Each point is reached from the start by the listed moves, each made once or not at all, plus a little noise. Say if it took an odd or an even number of moves. Then give how often each move was made.

Moves:
(1): [70 -2 -7]
(2): [ 23  94 -22]
Start: [-10 -23 -19]
Points:
[ 59 -23 -23] -> odd (1, 0)
[-13 -26 -18] -> even (0, 0)

Moves:
(1): [ 91 -13 -12 -37  16   5 -25   0]
(2): [  4  59  11 -17  -2  10  23  -3]
(3): [ 2 -2 64  9  8  7 -8 21]
(4): [ 12  15 -14  58   6   7   3   4]
(5): [-14   1 -14  -9  79   1  -5  -3]
(6): [ -6 -19 -16  -7 -12  58  17   7]
(7): [ 23 -16  12  12   8 -13  70 -19]
(8): [ -6   2 -10  -3  -7 -15  13  51]
Start: [ -9   0 -22  18   0   1  -1 -33]
Points:
[ 88  35 -36 -37  95 -10  75  -7] -> odd (1, 1, 0, 0, 1, 0, 1, 1)
[ -5  58 -14  -2  -1  11  23 -36] -> odd (0, 1, 0, 0, 0, 0, 0, 0)

Moves:
(1): [ 37  -5   1   1  -2  14 -15   0   9  15  10  16   2   4]
(2): [  0  43  26   0 -10   3  -6  -6 -12  11  -1  10   8  14]
(3): [ -7 -22  34  22 -10   2  10  -1   9   6  -9   4  -7  15]
(4): [-15   4 -16  25  -5   5  -5   9  -1  -9   5  15 -17  -3]
(5): [ 11  -3  -4  21  58   3   6   7 -18  14   6  -4   0   6]
(6): [-10   5   5  -2  -3  43 -15  -3  -7 -19  25 -18  12   8]
(7): [ 16   9 -13 -18 -14   2  42  14  -7  -1   8   4  -9  18]
(8): [ -1  10   5  -7   4  -3  -4  41   5  -5 -10  -5   1  18]
(9): [-10   9  -8   9  11  15   9   6  68   7   8  -8   3   0]
(10): [ -7  -1   3   4   0  14   3   2   1  46   1 -26 -39   2]
(11): [-14   2  13 -20  13 -18 -11   5  -1  -2  39  10   1   4]
(12): [ -9  -5  -7 -24   7  23  -2   0   4  16 -18  35   0  -7]
(13): [-15  -8   1   9  -9 -10  15  15  -3  16   8   2  36  -1]
(14): [-13   2 -27  -2   5 -10 -12 -19  -1   1 -13   8  -4  46]
Start: [ 16   4   0  -5  -8  -5  23  -7  -7  -4 -17   4   3   1]
Points:
[ -2  -1 -19 -49  10   6  -8  37   6  83  -4  40  -5  68] -> odd (1, 0, 0, 0, 0, 0, 0, 1, 0, 1, 1, 1, 1, 1)
[ -5  61  -5 -14 -30 -11  61  38 -16  64 -27  -1  -3  95] -> even (0, 1, 0, 0, 0, 0, 1, 1, 0, 1, 0, 0, 1, 1)
[-20  52  10  45  22  50  17  61 -41  55  19 -18   8  47] -> odd (0, 1, 0, 1, 1, 1, 0, 1, 0, 1, 0, 0, 1, 0)
